Each row is a point. Any point is a mix of the corners, with weights that add up to 1. It lies inside the corners' shape when no weight is negative. Is each point inside? If not, which corners have a negative weight?

Corners:
(1): [-15  88]
(2): [ 32 -15]
(3): [  3 -72]
Points:
[ 29 -13] -> inside
[-9 46] -> inside
[ 1 48] -> inside
[-11  74] -> inside
[-6 63] -> inside
[ 35 -41] -> outside (1)
[ 11 -78] -> outside (1)
[  2 -54] -> inside

Corners:
(1): [-22 -37  31 -30  21  82 -39  -8]
(2): [-33 -12   9  91  34 -38  10 -32]
(3): [ 96 -14  29  32 -47 -20 -46  18]
(4): [-23  -5   7 -60  21  33 -22  87]
(5): [10 23 63 -8 18 42 67 36]
(6): [  61    6   -1   31 -121  -27  -13  -14]
(7): [110 -67 -54  36 -43 -60  19 -44]
(8): [-39 -25  88 -86  32  31  -1  36]
(9): [ -9  60  14  60  58 -50  16 -75]
Points:
[ 17  17  28  13  16  -3  15 -14] -> outside (2)
[ 14   4  33  32   2 -11  14 -23] -> outside (4)
[  2 -15  11  35   7 -15   0  -9] -> inside
[ 34 -10  10  18 -25 -10  14  -2] -> inside
[ 14 -19   2 -57 -13  19 -38  47] -> outside (2, 5)

Corners:
(1): [ 15 -60  51  66  -5  36  45 -45 -73 -54 -19  25  -2 -25  33  14 -27  23]
(2): [  22   52  -13  -17   33  -34 -101    3   -9  -54  -44    4  -56   82
  -27   67   11  -63]
(3): [-60 -60  25 -70 -43  38   6 -63 -39  20  29  42 -48 -12  27 -73 -67   5]
(4): [ 29  22   2  74   7 -43  93 -11  15 -30 -72 -13  36 -34 -36 -69 -83 -31]
(5): [ 48  27  51 -44 -60   0 -46 -29 -75 -44  73  28  -3  18 -18  40 -38  15]
(6): [  23   43  -29  -66   52  -25   48  -11   15   -4   48  -50   18  -29
   37  -51    6 -107]
(7): [  76  -96   64  -54   -8  -59 -113   71   93   65   28   24   46   45
   80  -27   39  -57]
(8): [ -4 -12  -6 -44  85  11  35  26  49 -61  15 -34 -69 -58 -57 -72 -45  17]
(9): [  6  30 -25  90  22 -55 -58  30  78 -58 -23 -36  42 -29  41 -47  40   7]
(10): [  2   2 -92 -19  56 -43  72 -54  34 -80 -83  10 -15  76  16 -65 -52  34]
(11): [  55   64  -84    7  -64 -112   18  102   13   44  -39 -106  -12    4
    6  -56  -12  -85]
(12): [-41   2 -65  51  -3  41  45  39 -77   4   3  37 -33  52 -14 -79  14  38]
(13): [  98   24  -59  -38   38   10   -1 -100   38   30   35 -107   14  103
  -85  -45   75  -29]
(14): [ 30 -59  12 -35  -5  56  10  36  -7  18  42  -7  21 -44  27  36 -25  24]
(15): [ -45    0   90   39  -18  -48 -107  -23  -39   23   45  -17  -74  -48
    1   35  -68   51]
(16): [   7  -38  -63  -53  -72 -121  -20   75   64   52   -1  -51   64  -24
  -73   40   65   12]
(17): [  -5   59   -8  -43   10 -101  -61  -36  -82   31   56  -72  -23  -54
  -87  -59  -76  -64]
(18): [  60   35  -52  -91  -15  -44  -42  -24   -4  -43 -118   22   16  113
  -14   29   47   38]
(19): [-36 -22  57 -16  70   2 -96 -13  49 -37  -3 -73  17  -3 -44 -22  12  23]
Points:
[  6  19 -26  -5  11 -21   3  -5 -11 -22 -11 -22 -13   9 -18 -22 -15  -8] -> outside (7)
[  8   1   4   6  -1 -21 -21   8  -4   2  18 -29  -8 -11 -14 -21 -12 -26] -> outside (10, 18)
[ 12  -2   3 -48  10 -10 -33 -18  14  -3  12 -13  11   8 -19 -23   8  13] -> outside (1, 2, 10, 11)
[  7  -1  -8  -4  16 -31 -13   6  16  -9 -15 -32  -1   1 -11 -24  -7 -14] -> outside (5)
[  6  11 -11   7   6 -27 -24   8   6 -18   3 -23   5   1  -5 -30   1  -3] -> inside
[ 26  -5 -23 -26 -18 -44 -25  -1  -3   3   6 -12  -7  22 -14 -12  -6   2] -> outside (4, 6, 19)
[ 11   0  -3  -4  -1 -32 -29  -7   2  -6  -8 -14   0  19   1 -12  -9  -8] -> outside (8)
[ 39  -2  -2  -7  -1 -42 -28  -6  23 -12  -7 -38  20  11 -24  -7   1  18] -> outside (2, 3, 6, 12)
[ 23  -2 -25 -18  12 -25   5   4  18 -11   9 -33   8  -1 -19 -33  -2 -19] -> outside (15, 18)
